Each row is a point. Each copy is the shape, with its points in the same order, stretched, turned, moved and blurred by noise. Say if it was mirrored as well.
In the rows, zero is written as 128.

Shape, 5 rows:
[[163  68]
 [141 116]
 [106 119]
 [ 66 160]
 [118 143]]
Copy 1 (5 x 2):
[[180 187]
 [133 124]
 [ 94 121]
 [ 37  76]
 [115  94]]
Copy 1 is: mirrored
Copy 2 (5 x 2):
[[208 136]
 [144 133]
 [129 112]
 [ 67  99]
 [103 126]]
Copy 2 is: only turned
Copy 3 (5 x 2):
[[186 130]
 [141 132]
 [123 108]
 [ 74  95]
 [109 127]]
Copy 3 is: only turned
Copy 4, 5 rows:
[[157 167]
 [131 121]
 [145  96]
 [144  46]
 [120  89]]
Copy 4 is: only turned

Shape, 8 rows:
[[ 70 129  90]
 [153 136 124]
 [ 77 142  99]
 [145 122 170]
 [102 128 133]
 [ 86 166 111]
 [160 134 156]
 [109 159  75]]
Copy 1, 8 rows:
[[122 230  89]
 [140 107 129]
 [140 217 103]
 [100 102 171]
 [113 171 135]
 [172 203 125]
 [126  88 161]
 [179 182  90]]
Copy 1 is: only turned
Copy 2, 8 rows:
[[ 62 133 102]
 [160 134 115]
 [ 74 147 103]
 [160 144 166]
 [107 148 140]
 [ 85 174 101]
 [176 143 144]
 [104 139  66]]
Copy 2 is: only turned

Shape (10 x 6):
[[ 89  73 124  60  87  73]
 [120 162 123 145 147  92]
 [170 138 100 140 139 124]
 [143 179 103 127 175 147]
 [166 170 128 128 144 128]
 [109 108 185 110 146  70]
 [164 149 128 135 188 108]
 [110 103 121 105 150  71]
 [119 114 140 124 130  67]
 [128 105  76 136 113 181]]
Copy 1:
[[ 93 108  72 161 153  22]
 [112 109 138  97 111 116]
 [157 123 158 135 121 119]
 [145 142 157  48 130 128]
 [138 144 172 102 103 115]
 [ 92  90  74 136  56  71]
 [152  92 140  98  75 116]
 [117  74  86 126 109  69]
 [109  87 104 150  95  81]
 [157 175 113 116 191 122]]
Copy 1 is: only turned
Copy 2, 10 rows:
[[187  73 172  37  41 174]
 [143 187 113 118 129 138]
 [ 99 150 162 151 139 137]
 [149 165 145 161 186 103]
 [101 156 146 136 183 134]
 [133 142 124  20  84 104]
 [111 191 153 119 148  86]
 [166 151 151  71  66 123]
 [134 158 130  65  77 143]
 [147  71 135 197 106 128]]
Copy 2 is: only turned
Copy 3, 10 rows:
[[147 155 154 172  51 214]
 [107 121  62 121 127 113]
 [136  90 103 123 156 152]
 [129 114  66 160 191 102]
 [115  92  87 155 155 119]
 [ 59 152  97 153  88 141]
 [ 84 116  61 144 172 138]
 [106 152  92 141 107 179]
 [ 97 133  94 125  90 162]
 [195 105 160 123 171 130]]
Copy 3 is: mirrored
